Each point is reached from the start by the listed moves, each made once or not at all, plus a little noise. Say if it took an odd or an even number of moves. Then give how often each move was made.

Moves:
(1): [ 34  -3   7 -16 -42]
(2): [ -5  28  69 -72   7]
Start: [ -3  14 -13  16  -7]
Points:
[ -5   7 -14  19  -9] -> even (0, 0)
[ 25  36  69 -68 -38] -> even (1, 1)
[ -6  43  55 -59  -2] -> odd (0, 1)

Moves:
(1): [ 23  15   0  12  38 -17 -30  -5 -13   4 -20 -25  32  12]
(2): [-25   0 -15  11   9 -10 -25  12  -9  -4 -31   6   1  10]
(3): [ 10 -27  30  12   7 -32  11  10 -20  -1  -8 -40   1  11]
(4): [-17   1 -13  17  -1  -2 -12  -9 -11  13   9   2   0 -21]
(5): [  4   7 -10 -13  -5  -4   2  -7 -35 -22   0 -10   9  -5]
(6): [ -2  15  18  -2 -17  31 -13  24 -42  -7  22 -31   7   1]
(7): [-22   4  -9 -16 -16  27  67  28 -44 -10  13  38  13  -6]
(8): [ 12  -8   9  -7  16  -6 -14  24   5 -11  -2   5  -6 -11]
(9): [-36 -17 -11   7   8  21  -8 -22  25   8 -11  19  21 -30]
(10): [-13  -2   4  -5  19  -4  -8  -1   9   9 -14  -4 -12 -12]
(11): [-13  25  16  -8  -6   4 -12  -5 -15  -9  12  14  25 -17]
Start: [-22   7  13   0   5 -32   2 -28  14   2  -5  37 -17  14]
Points:
[-65  -8  45  23  99 -75 -86 -16  -4  -2 -78  13  42 -23] -> odd (1, 1, 1, 0, 0, 0, 0, 1, 1, 1, 1)
[-56  25  25  30  71 -98 -73 -34 -78  -7 -62 -22  39  -8] -> odd (1, 1, 1, 1, 1, 0, 0, 0, 0, 1, 1)
[-33  11  33  49  41 -67 -66   3 -78   7 -31 -50  23  31] -> odd (1, 1, 1, 1, 0, 1, 0, 0, 0, 0, 0)
[-96  10   2 -20  12  31  16   8 -83 -18  12  58  15 -69] -> odd (0, 0, 0, 1, 1, 1, 1, 1, 1, 1, 0)
[ -82   18   47  -17  -24   13   51   -2 -121  -40   24   25   61  -31] -> even (0, 0, 1, 0, 1, 1, 1, 0, 1, 0, 1)
[-23  26  19  -1  -1 -15 -35   3 -74 -26  26   4  -8 -21] -> even (0, 0, 0, 1, 1, 1, 0, 1, 0, 0, 0)
[-30  25  77  11  73 -69 -90  27 -73 -19 -45 -38  32   9] -> odd (1, 1, 1, 0, 0, 1, 0, 1, 0, 1, 1)
